Each row is a point. Each copy is the shape, with its points in the same order, stretched, turned, moved and blurred by noise. Is it also mirrored, or only turned?

Shape, 7 rows:
[[ 31 -39 -25]
 [-17  26  11]
 [-33  17  51]
 [-38   0  -2]
 [ 23  -7  -4]
 [ 31 -26   8]
 [ 40 -24 -48]]
Copy 1:
[[-14  73  -2]
 [  6 -32  14]
 [-16 -76   8]
 [  7  -9 -20]
 [ -9  24  15]
 [-28  30  14]
 [  5  90   5]]
Copy 1 is: mirrored
Copy 2, 7 rows:
[[ 14 -28  53]
 [  6  39  -5]
 [ 20  38 -47]
 [-18  19   1]
 [ 22   0  29]
 [ 32 -15  22]
 [ 10 -19  79]]
Copy 2 is: mirrored
Copy 3, 7 rows:
[[ 41  16 -30]
 [-37  14  14]
 [-50  45  14]
 [-40  16 -37]
 [ 13  11  -5]
 [ 29  36 -10]
 [ 40 -12 -20]]
Copy 3 is: mirrored

Shape, 10 rows:
[[ -8  28 -17  15]
 [  0 -40  23 -48]
 [ 35 -29   5 -20]
 [-29  15  46  35]
 [-26 -45  39  20]
 [-38  -1  -5  29]
 [ 31  -7 -12 -20]
 [-34  31  22  44]
 [  3 -34  17 -16]
 [  8  44  16  -3]]
Copy 1 (10 x 4):
[[-15  33   2 -23]
 [ -1 -67  -1  47]
 [ 23 -40   9   7]
 [-32  45  40  21]
 [  2   5   7  65]
 [-12  44 -14  19]
 [ 11 -27   3 -15]
 [-34  67  23   1]
 [  7 -30   3  34]
 [-33  13  41 -30]]
Copy 1 is: only turned
Copy 2 (10 x 4):
[[-26  12  35   2]
 [ 28 -45 -59 -50]
 [-18 -24 -50 -13]
 [ 28 -42  71  11]
 [ 13 -91  16 -27]
 [-24 -35  49 -19]
 [-31   3 -38  -6]
 [  0 -22  86   4]
 [  7 -43 -30 -31]
 [ 12  20  27  18]]
Copy 2 is: only turned
Copy 3, 10 rows:
[[ 18 -15  21  27]
 [-37 -11 -49 -29]
 [-44 -15  11 -22]
 [ 68 -43   3 -19]
 [ 23 -70 -22 -21]
 [ 33 -51 -21  20]
 [-37   1  15   3]
 [ 71 -39  15   2]
 [-25 -25 -22 -13]
 [ 18  10  34  -6]]
Copy 3 is: mirrored
Copy 4:
[[ -8  30  -4  -3]
 [ 14 -48   9 -37]
 [ 10 -35 -18   2]
 [-59  12   4 -34]
 [-34 -24 -33 -49]
 [-22  28 -22 -36]
 [ 17 -13  -8   9]
 [-51  34   0 -26]
 [ -1 -27 -14 -25]
 [-22  10  34   2]]
Copy 4 is: only turned

Shape, 12 rows:
[[ 65 -45  -1  33  27 -14]
 [ -4 -30  67 -34  -1  -2]
 [ 11  42  -7   4  -3  -3]
 [-19 -44  26  41 -36  31]
 [ 39  49 -24 -32 -19  16]
 [ -8  23  39  22 -19  21]
 [-18 -29  -5  26 -43 -10]
 [ 29 -44 -27 -27   7  26]
 [ -2  39   5 -42  25  33]
 [ 68  31   1 -24  21 -37]
 [ 11   5  43  18 -24 -29]
 [-26  -8 -34  40 -41 -30]]
Copy 1, 12 rows:
[[ 11  24  34  43  26 -62]
 [ 51 -12  53 -27  69  10]
 [-36  24 -24 -23  18 -14]
 [ -1 -47  73  24  24  30]
 [-22  46  -4 -57 -16 -12]
 [-27 -14  36 -26  46  16]
 [ 10 -44  16  16   7  13]
 [ 32  44  35  21   1  -3]
 [-20  56  -3 -40  39  27]
 [  7  51 -22 -37  22 -59]
 [  2 -32  20 -18  43 -22]
 [-12 -39 -34  21  -9   5]]
Copy 1 is: only turned
Copy 2:
[[ 74 -26  23 -14  46  -9]
 [ 18  26   8   8 -11 -45]
 [ 24   8 -22  17  11  37]
 [ 30 -48  44  49 -23   2]
 [ 31 -11 -50 -13 -14  45]
 [ 35  -1   9  41 -17  25]
 [  1 -40   5  48   3 -10]
 [ 23 -36  12 -33   2 -10]
 [  7  29  -5 -18  -7  34]
 [ 50  27 -49 -25  34   1]
 [ 41   6 -16  40   8 -12]
 [-11 -43  -7  56  26   5]]
Copy 2 is: only turned

Shape, 15 rows:
[[ 26 -17  35   6  17 -12 -10  45  -5]
 [-33  56 -11   9  12 -42 -25 -24 -37]
 [-15   7 -20 -31  34 -61 -41 -22  19]
 [ -9 -11 -28  25 -15 -11  35  49 -38]
 [ 53 -13  15  36 -21 -37  35  19  20]
 [ 41  48 -50  24  45 -22  46  32 -16]
 [ 10  13  -8  19   4  26 -32  21 -31]
 [ 51 -13  17  34 -10   8  53 -23   3]
 [ 43  16  34 -50 -38 -12  41   3  42]
 [ -7  26  -5 -27  35 -38 -32 -11  13]
 [ 13 -19  27 -45  37 -23   8 -30  23]
 [ 32   2  -5  32  -5  10  26   8  21]
 [-12  58 -14  40  36  22   5  17  17]
 [-16 -14 -18 -42  12 -12 -16  20  49]
 [ 60  38   0  12   4  30 -17 -46  25]]
Copy 1, 15 rows:
[[ 37   3  15   5 -10   4   2  28  13]
 [ -3 -31 -57 -41  12 -23  31 -36  52]
 [ 19   3 -76 -68 -54  -8 -12 -40  18]
 [-15 -28   9  30   2 -57  44  15  -7]
 [ 17 -63  30  32 -20  -6 -36  24   6]
 [ 30 -69 -33   6  54 -44   2  40 -30]
 [ 24  14 -29  28  29 -13  26 -10  25]
 [-16 -56  51  57  32  -6 -48  25 -16]
 [-22 -62  43  19 -20  70 -23  -9 -57]
 [ 17   3 -63 -45 -15   3   4 -25  13]
 [ -7   3  16 -28 -25  20 -45 -11 -45]
 [  5 -33  -6  50   8  -7 -22  18  -4]
 [ -1 -19 -67  16  43   6  14  44   5]
 [ -6  20 -50 -18 -54   6  -5  -7 -35]
 [ 22 -30 -19  44  45  33 -49 -20  -6]]
Copy 1 is: only turned
Copy 2:
[[ -5  -5  10  -2 -17 -23 -48  44 -10]
 [ 35 -34  44   1  45   9  52  -9 -12]
 [ -4 -73   7 -11  51  18  10  -9  -8]
 [-41  26  12  11 -19  11  44  49 -15]
 [ -7 -23  -3  70 -57   2 -19  -3  -9]
 [-45 -36  18  73   2  -4  32  -2 -89]
 [ 10  41   5 -17  17   1 -12  13 -18]
 [  5 -12  -4  21 -82  -8  -4 -33 -31]
 [ -9 -24   8  22 -28 -63 -15 -45  18]
 [  3 -55  24 -10  44  -3  -3 -13 -12]
 [ -7 -67   3 -45 -16 -28 -14 -17 -20]
 [-17   5  12  29 -43  10 -21 -25 -19]
 [-19   3  73  18   2  21 -25 -27 -34]
 [-51 -18  13 -29  24  11 -25  -2  13]
 [ 34  -4  -6  21 -10  -7 -35 -86 -33]]
Copy 2 is: mirrored

Shape (14 x 11):
[[ 36  53 -30 -21  -4  10   4 -50   0  39  16]
 [-19  -4  29 -24   4 -26 -14  36 -19   4 -14]
 [-41 -15 -16  35 -19  47  43  15   0 -37  33]
 [-44  -9  52 -28  39   2  40 -17  46  52 -52]
 [-37 -42  56  25 -31 -28  47 -40  28  43 -33]
 [ 44 -16 -13  -3 -17  47  32 -20 -21  48  14]
 [ 35 -19  29 -39 -11 -28 -30  27  -3 -34 -19]
 [ 43 -30  40  -8  26 -12  18  26  43 -21 -46]
 [  8  -1  -6 -21  14  14 -33  20 -39  14 -29]
 [ 36  48 -12  18  16 -11  29  24 -44  22 -31]
 [  2 -21  13  36 -43  28  -5   3  25  39  11]
 [-45 -42 -26  11 -25  16  41  19   9   6 -41]
 [ 32  31  12  -7  26 -45  48  22  35  38  25]
 [ 26   7 -31  10  54 -13  -7  -9 -47  51 -25]]
Copy 1:
[[ 18  -2  50  20 -20 -14 -67  13  -9  -6  34]
 [ 39 -13   6 -17  19  34   0  -2 -24 -33 -19]
 [-53 -35  28  14  -9 -15  43 -18   5 -44   8]
 [ -6  36   9 -41  -3  71 -35 -78 -35  -3  -8]
 [-37  -6  63 -36   6  30 -13 -40 -12  54 -57]
 [ 18  -6  42  24 -12  13 -30 -14  48  -2  10]
 [ 67   6 -12 -19  11 -30  15  14 -26  -1 -24]
 [ 38  53 -17 -62  14  -1  32 -30 -17  -5  -4]
 [ 43  -2 -13  16  20  36 -15   8 -20 -19  27]
 [ 27  11  32 -32   7  23  11  55 -24 -44  60]
 [-42  -3  25  20  -8   2 -27  -7  27  -2 -44]
 [-26   4  48  21  33 -12  11 -35 -15 -31  -8]
 [ 13   6  36 -60 -15 -21 -37  -3  22 -48  10]
 [ 35 -10  17 -15  49  31 -50  24  -4  -2  65]]
Copy 1 is: mirrored
Copy 2, 14 rows:
[[-81 -14 -25  33 -38  13  -5 -24  34  -1  -3]
 [-28   8   2 -26  36 -15  -2  10 -16 -29 -47]
 [ 25 -26  10 -25 -42 -15  57   8 -44 -21 -10]
 [  1  23 -49 -14  42 -17   4 -77  22  22 -29]
 [ 43  54 -79 -16  -4 -16  11 -30 -46  20 -19]
 [-23 -25 -10  18 -28  29  12   2 -22  38  -4]
 [-10   6  14 -34  37  31 -41  17 -15 -42 -29]
 [ 26   0 -10 -12  64  47  -9 -27  -8 -21  -2]
 [-39 -28  -5 -15  26  -1   8  37  10   4 -19]
 [-89 -11 -34  10  17  28  69   4   0 -22 -15]
 [ 40   7 -10  30 -25  -1  13  31 -25  17 -14]
 [ 10  25  -1 -49  -9 -24  49  -6 -25  11  20]
 [-67   7  -9  47  25   6   2 -62 -15 -35 -20]
 [-72 -53 -56  29  26 -17  29  20   0  19  11]]
Copy 2 is: only turned
Copy 3:
[[-39  -5  -5   9 -18  25 -46 -23  25  70  12]
 [ 25  -2   7 -25  13  13  -6  -3  14 -39 -31]
 [ 20   9  -1  58 -32  -7  25 -13  30 -11 -23]
 [ 43 -38  30   5  17  66 -11  63  33 -64  47]
 [ 58 -65  53   3  24 -30 -20  43  42 -44  14]
 [-28 -41 -33  23 -29  -2 -10 -44  21  24  30]
 [  5 -38  -1   6  32  41 -26 -12  -7 -36 -76]
 [ 51 -69   1  26  30  71 -27  40 -27 -46 -34]
 [-14 -13 -16 -21  -3  33  27 -32   1   5 -11]
 [ 40  15 -40 -12  13  18 -19 -33  -2  49  11]
 [ 19 -60  -2  -8 -34  -5  10  12  32   2 -18]
 [ 28 -38  -9  44  21  15  47  15  34 -11 -11]
 [ 44  -1 -26   0   4  14 -83  66 -17   1  21]
 [ -3 -13  -9 -37  -2   8   5 -17 -48  51  55]]
Copy 3 is: only turned

Shape:
[[ 16  15 -33 -27  11   3  23 -33  18  13 -21  22]
 [ 34  -1 -42  15  13 -19  -6 -46   0 -10 -27  54]
 [ 14  -6  37 -14  20  29 -57   3  30 -89 -50  13]
 [-52  -6  22  23   8 -17  22  17 -27  15 -61  32]
 [  8   7 -25   6  -2  49 -25  -7  12  16  13  -8]
 [ 44  38 -29  12   8 -17  17  36 -23  16 -12  43]
 [ 30  38 -40  -1  40  -6  12  50  21 -43   4  12]
 [ -6   9 -29  24 -39 -19  13 -57 -13 -32 -38 -26]
 [ 21 -23 -39 -17  35  12 -70 -29 -12  15   3 -40]
 [-16  40  10  -6 -28 -12   2 -39  27  13 -34 -38]
 [ 54 -64  -8  19  36 -11   7 -48 -47  17  -4 -10]
 [ 25 -83 -14   2  -7 -21  16  56  32 -48 -10 -22]
 [ 24   1 -10  -2  22  -9 -30  47  34  11  32  26]
 [-25  13   3  12  20  -6   4 -51  16  17   9 -31]
 [-33 -18  10 -12 -37 -25  15 -54 -67 -40 -19 -32]]
Copy 1, 15 rows:
[[ 22   3  21 -18 -21 -25   8  -2 -19  20 -29  20]
 [ 15 -27  61  -9 -14 -37  10  -4 -55  -9  10  39]
 [-42  16 -39   9 -19  39 -38 -59 -55  31  48  68]
 [-16 -22  22 -95  53 -26  11 -30  49  -4  18  31]
 [ 11   8 -22  31 -14  -3  33  11   6   6  -7  29]
 [ 41  27  41   1   0 -47 -18  -6  14 -14   1  17]
 [ 56  52 -16   1   7  -3 -41 -20 -16   2  10  25]
 [  2 -11  47 -44  -9   2  31 -23 -23   5  59  -2]
 [  6  -6 -16  53 -13 -10  34 -32 -40 -17 -32  -4]
 [ 17 -29   6 -36 -18  -6  13 -42  27  61   8  -4]
 [-23  10  62  42  53 -28  25   2 -54 -21 -24 -22]
 [ -2  23  52  -1  31  80 -56  -5 -22  -8  19   8]
 [ 33 -18  -9  44  -1  -7 -41   8  -4  -2 -19  15]
 [ 20 -35 -18  -6  33 -23  29  -7   0  34 -13 -18]
 [-53   3  17 -58  15 -10  26  -2 -24 -25  63 -49]]
Copy 1 is: only turned
Copy 2:
[[ 12  34  16   5   9 -10  -3 -10 -53  38 -38 -19]
 [ 54  40   2   2 -27  -7 -13 -50  -9  44 -57  10]
 [ 89 -31 -57  -6 -33  38  10  32  15  48  47  45]
 [  6  31  23 -21 -31   1  26  57  12   6 -36  24]
 [-10 -15 -45 -31 -10 -21 -32 -15 -10  38   2  -9]
 [-12  30 -28  13 -51   3 -28 -14 -32  21 -65  53]
 [ -7  37 -60  37 -51  32  -4   1 -12  48 -29  13]
 [ 21  55  16 -17   7  -3  -1 -12 -14 -14  17  -9]
 [  1 -27 -37 -52  -1  37 -43 -31 -13  30 -26 -41]
 [ 28  22   0 -22   9 -20 -16  35 -14 -15   0 -31]
 [ -6 -21  20 -18  46  46 -44 -67   5  -2 -42  16]
 [ 18 -33 -75  11  25  51  62 -27   0  -1  11  42]
 [  4 -38 -80   5 -55  -6   0  -8   0  17 -38   0]
 [  5   9   6 -14   8 -15 -25  22  20   6 -10 -66]
 [-12  13  69 -14  -1  32   9  -5 -16 -51  45 -14]]
Copy 2 is: mirrored

Shape:
[[ 40  17 -19   7  -2 -32 -38 -40  14 -55 -13  15]
 [-25  17   4  21  21  29   3   1 -18  31  22  25]
 [  7 -16 -48  24  -7  34 -14 -13  -1  20  11 -16]
 [ 71  -3   1 -18   8 -26  -4 -36  67 -35   1  -4]
 [-17   8 -11  41 -14  42 -17  -2  21  13  24  -4]
 [ 40 -22 -22  27  16 -31  -5 -33   6 -18  39  -7]
 [-15  18 -29  56  17  40  -1   3  15   5  -2  -3]
 [ 56 -10 -16   6   9 -40 -14 -74   9 -47   8   1]
 [ 38 -19 -14  -2 -31 -26 -28  -7   9 -31  22   4]
 [-58  -5 -60   8  21  50  -6   3   3  37  20  26]
 [ 37 -22  -9  24 -29 -38  66  33 -20  25 -35 -10]
 [  7 -26   7  13 -48 -54  49 -35   2   1 -20 -21]
 [  5   6 -38  17  14  10 -43   1  22  51 -14 -24]
 [ -2  -7   7  30 -19 -49  38  16 -13  45   1 -19]
 [ 41   8  -4 -16   4   2 -31 -47   0 -36   7 -25]
 [-23  20 -41   4  26  37  -1  11  -5   5  29 -27]
 [ 45 -64  43  26 -29 -25  42  10  -7  33 -64 -14]
 [ -9 -58  19  28  -7 -47  32  24  -5   2 -33 -27]]
Copy 1, 18 rows:
[[-13  38  37  26  -5 -20  14 -39 -95 -79  29   5]
 [-25 -48 -57   2   9  16  10 -17   9  -7 -35 -19]
 [ 17 -21 -27  20  23 -17   0  -7 -51  16  44 -28]
 [ 23  71  13  -9 -40 -24 -17 -38 -65 -56  31  -7]
 [  7 -15 -57   6  51 -14  14 -32 -18  -1   3 -17]
 [  4  21  12  30 -38 -11  20  -1 -37 -47  60 -18]
 [-23 -21 -40   5  54  -9 -14 -28 -12 -27  28 -30]
 [ 10  32  52  19 -49 -28  28 -33 -83 -71  52 -20]
 [ 21  48  14  49  -5  -7  14 -21 -69 -21  21  16]
 [ 21 -73 -90   1  17  43  -4 -14 -24  -6  13 -28]
 [-30  18  69  19 -27   8 -47 -33  25  39  41  22]
 [ 19  13  85 -16 -31   4  21 -50   4   8  42  25]
 [-24  -7 -36 -19  14 -15 -10  34 -39  18  38 -18]
 [-26  -3  32 -11 -24  12   4   5  51  22  20  27]
 [ 16  25  32  17  11 -33  24   0 -81 -36   4 -14]
 [ 17 -35 -34  11  46  11 -12  32 -15 -23   6 -16]
 [-47  56  71   4 -31   7  -6 -53  21  91  27 -11]
 [-27  43  63   5  -9  59  22 -13  43  36  47   6]]
Copy 1 is: mirrored
Copy 2, 18 rows:
[[-32 -15 -17 -13 -60 -18 -16  -4 -33 -36   6 -13]
 [ 12 -13 -36  13  30  -3 -24  48 -24 -27   4  17]
 [-12   3  -6  13  22 -16   6  27  -5 -52  -1 -41]
 [  6 -39   7 -61 -61  -1   1 -31 -31   7 -25 -24]
 [ 25   9 -26   9   8 -27 -17  50 -13 -43   4 -33]
 [ 13 -27 -23   0 -38  44 -26   7  -3  -7  10 -32]
 [ 11  -4  -4   2  20  -4 -37  65 -39 -48 -14 -16]
 [-12 -28 -12 -14 -56  13  -8 -24 -23 -27  25 -23]
 [-16 -16 -13  11 -55  -6   5 -14  17   1   4 -33]
 [-18 -35 -12   0  55 -38  10  61  -5 -54  10  13]
 [ -5   6  28  49   5  35 -58 -29  16  16 -25   6]
 [  5  12  17  20 -23   3 -43 -42  40 -13  44 -11]
 [-19  16 -17 -24   6   2  -3  38  -8 -55 -33 -23]
 [ 13  29  -4  26  -4  37 -66   3  36   1   5  -8]
 [ -6   0   0 -16 -39  -2  32 -15 -27 -19  18 -16]
 [  9   3  19  -5  26   3  12  55 -33  -8  14   0]
 [ 28   8   7  47  -7  44 -44 -53  19 -32 -50   3]
 [ 37  -7  26  42 -25  53 -46 -11  42 -13  -8  15]]
Copy 2 is: only turned

Shape (15 x 12):
[[-54   0  58  23   3  15   0  29 -10  -2  16   5]
 [-42 -13   1 -27  25  22  19  -8  22  57 -58   2]
 [-19  -5  39  33  11 -27 -37 -31  45  38 -29  32]
 [-11 -18 -21   1  43  30  26  39 -29 -16  11  35]
 [ 23   1 -11  11  19  10  26  20  56  -2 -48   1]
 [-20  40   2  35 -23  10 -41  -2 -21 -22  18  10]
 [ -1  17  46   2 -10  -2 -60 -34  43 -11 -37  16]
 [-12 -18 -11  30  -1 -44  26  42 -26   1   5  -4]
 [-34 -17   3  -5   6 -44  12  45   6  47  24  38]
 [ 18   6  14  -7   9 -23 -24  19 -35   4  23  -3]
 [ 10  15  -8 -13  23  -7  19  -9   9  33  19  25]
 [-13 -20 -30 -13  26 -52  -4 -20  39 -27   0 -38]
 [  8  36 -30  53  23 -11 -41  21   7  34  19 -10]
 [-35 -24  -8  40  -3  -1 -13 -41  30  48  -3 -40]
 [ 10 -22   5 -32 -28  38 -21  38 -24  44   8   4]]
Copy 1, 15 rows:
[[  3  15  10 -10   0  57  67  39  11  18  -8  15]
 [-14 -37  35 -19 -30  22   2  95   1  -6  29  -3]
 [-18 -41  58  25 -20  29  41  20  27   9 -33 -25]
 [-27  34 -21 -48  27 -20  49  39 -11 -43  31 -15]
 [-20  -9 -27   5  -5 -12 -12  50 -11  15  21 -47]
 [-23  -2  -6 -14  16  63  27 -43  25 -16  -6 -28]
 [ 20 -42  29  -4 -33  20  26 -18  55  11 -25 -48]
 [-55  34 -11  11  -1  19  19  27 -44 -21 -27  11]
 [-50 -22   2   5  25  15  49  50 -32  -5 -33  57]
 [  1  16  -1 -14  21  10  30  -1 -24  -8 -46 -11]
 [-26  -8  15 -20  19   0  20  18 -26   8  -3   8]
 [-62  17   0   2  -5 -13 -42  21  46  23 -62   9]
 [-34 -10  10  14  52  49  13  13  -9  14 -31 -40]
 [-26   7  49  46  -6  61 -28  36  24  14  -6  23]
 [ 50  -4 -18 -11  34   8  19  31 -32 -31  19  20]]
Copy 1 is: only turned
Copy 2 (15 x 12):
[[ 54 -19 -29  10 -41  22  -3 -47  10 -29 -26  10]
 [-72 -13 -10   6  -1  18  -8 -58 -32  -7  -2  -6]
 [-16  47  -7 -16   3   9 -50 -63   8   6 -66  41]
 [-21 -60 -27  -9   3 -42  25 -20 -10 -19  16   9]
 [-30 -22 -59 -37   7  10 -29 -41  -9  51 -34 -10]
 [ 47  39 -12  24  20  -6 -11 -10  23   2   3 -13]
 [ -3  36  -7  17   4  13 -76 -49  62  28 -50  -7]
 [ 44 -23 -20   7  -9  -5  14 -17 -54  18 -12  49]
 [ 24 -15 -12 -14 -23 -30 -33 -32 -70 -20 -20  46]
 [ 28 -21  27  29  30 -29 -10 -35  11   4 -19  -1]
 [-25  -1  -2  -7  14 -50  10 -11 -21  -7 -37 -12]
 [ 17   7  41 -13 -40   1  -9   2   5  59  -3   8]
 [ 25  38  14 -43  71  -5 -15 -58 -14  16  -3 -19]
 [-11  40  35 -20  18  60  11 -13 -12  10 -24  10]
 [-18 -56  12  31  59  12 -43 -21 -12 -21   3 -20]]
Copy 2 is: mirrored

Shape, 16 rows:
[[ 23  15  53  45 -12  36  11  64  48  23  13 -27]
 [  9  21  32  21  22 -11 -83  31  40 -17 -23 -12]
 [ 31  20 -28 -13  -1  25 -14  42 -23   8 -26   2]
 [-25 -23 -10 -10   4 -26  21 -14   9   4 -36 -35]
 [ 39   5  27  46  52  18 -44 -13  20 -36   0  47]
 [-10   2  -4 -12 -33 -18  -5  -1 -65 -44 -59  -4]
 [-51  17  17  21  31  10   5 -31  29 -68 -16 -24]
 [-21 -33  -3  21   6   0 -20  33   4 -46 -24 -52]
 [ -6  36  38   8  -6 -20  -2 -31 -14  45  -1  20]
 [  4  26   8   2 -30 -24  -7   0  36 -14  16 -19]
 [ 37   3   7 -25  23 -54  64 -21  36  -9  37 -49]
 [ 31   3  -1  34  18  14  31 -33  17  -3  -7 -39]
 [-22 -35  -3   9 -13 -17 -30  36   4  12 -14 -10]
 [ 28  36 -32   6 -33  35  -4   3 -23 -26   1 -33]
 [ 11  46 -86  24  30 -56 -12  17 -26  25  13 -44]
 [ 25 -19  16 -26  -2  50 -33  63 -32  -7  -3 -49]]
Copy 1, 16 rows:
[[ 33  20 -61  29 -23  -9   2 -15 -13  44   2  22]
 [ 61  18  -4  10 -16  15  -9  52 -40  32  28  39]
 [ 47  17  39  -6 -26  33  10   8 -24  37  -8 -38]
 [-19 -23 -13  20 -28  40 -29   8 -45 -36  -3  14]
 [ 31  31  10 -41  18 -20  35  54 -36 -15   3  28]
 [-32  11   5  -2  -3  60 -46  27 -30 -15  26 -32]
 [-55 -13 -57 -19   6  -4 -49  48 -71 -25 -13  30]
 [-24   2 -48  17 -25  20 -41  68 -24 -10  10   6]
 [ 26  -3  10 -16  15  47   5 -33 -18  -8   9  25]
 [ 30 -12 -11  18  17  20 -32   8 -35  -5 -13   9]
 [ 25 -10 -30  39  14  49  -3  -1 -51 -39 -69  15]
 [-15  14 -19   3 -12   3 -16   1 -25 -28 -37  25]
 [ 24 -24 -17   2 -31  31 -17  27  -1  -9  22  12]
 [  0  14   3 -13   3  21 -38  17 -11  20 -29 -31]
 [ 86  -5  32 -67 -20  80 -34  31   2 -30 -58  -7]
 [ -4  17 -16  40 -35  41   0  40  -9  53  -4 -19]]
Copy 1 is: only turned
Copy 2, 16 rows:
[[-74   0 -29  51 -62 -41   8 -39 -76  26   6 -25]
 [-70 -20  31  34   7   6  63 -54  -3   8 -35  40]
 [  8  36   2  46  11  -3  12  -1  -9   0 -26   7]
 [-25  -5   0 -41  17  18   9  24  15 -29 -16   9]
 [-37 -47  11  57 -16  51  24 -27  -2  19  10  55]
 [ 17   5   3  13  80  37  -2  11  39 -76 -39   6]
 [-70 -46  -1 -33  62  74  13   7 -11   2   1   3]
 [-74  -4  31   2  29  40   0   6  10 -18 -41  -5]
 [ 14 -32 -47   6   7 -27  22 -38  19 -15  -2  17]
 [-39 -12  17   3   4 -18  22 -30 -11  -5  20 -32]
 [-49 -21  36 -22  -6 -33  -6  39  -8   1  65  -5]
 [-23 -51   0  14 -14  19   8  43 -22   2   5  -6]
 [-39  19   5   0  -8   0   5 -35  26 -16 -32  -2]
 [  5  -7  13  42  34   7   0  10 -16  -2 -21 -46]
 [-26   5  23  30  46   3  50  42  72  12 -17 -27]
 [-29  20  25  40  10 -29 -26 -26 -15   8 -67  12]]
Copy 2 is: only turned
Copy 3 (16 x 12):
[[ 63  38 -54 -77  34 -31 -43  37  26  -3 -68 -33]
 [ 60 -34   0   8 -30 -40 -77  12  37  68 -16  -2]
 [ -5   0 -52  -2 -14 -16 -39 -47  -7   3  18  -7]
 [ -2 -10   9 -31 -14  41   2  14  12   5  61 -10]
 [ 67  11  33  25  -5 -67 -11  -6 -25  30 -23 -18]
 [-25 -45 -40  34 -23  25  17   7 -13  66  70   9]
 [ 41   2  47  41   1 -24  -9  73  -2  12  31  -2]
 [ 35   2 -11  17 -12  18 -28  43  12  42  49 -39]
 [ -2  -3  16 -25 -15  16  28 -10  10  26 -29  37]
 [ 32 -30  -3 -25  26  14 -14   3  16  11 -26  -1]
 [ 84  -3 -11 -69  63  29  48   4  38 -43  23  -6]
 [ 63  36  -7 -46  10   4   4  11 -45  -9  16  -7]
 [ -5  -4   0 -12 -15  20 -27  -5  39  30  -5 -36]
 [ 21  14 -50  16  26   7 -37 -19 -50  15   4   1]
 [ 40  16 -26  41 -64  27 -23 -67  -2 -53 -12  14]
 [ 14  30 -66  -9  35  -2 -58   1  37  60  32  -8]]
Copy 3 is: only turned
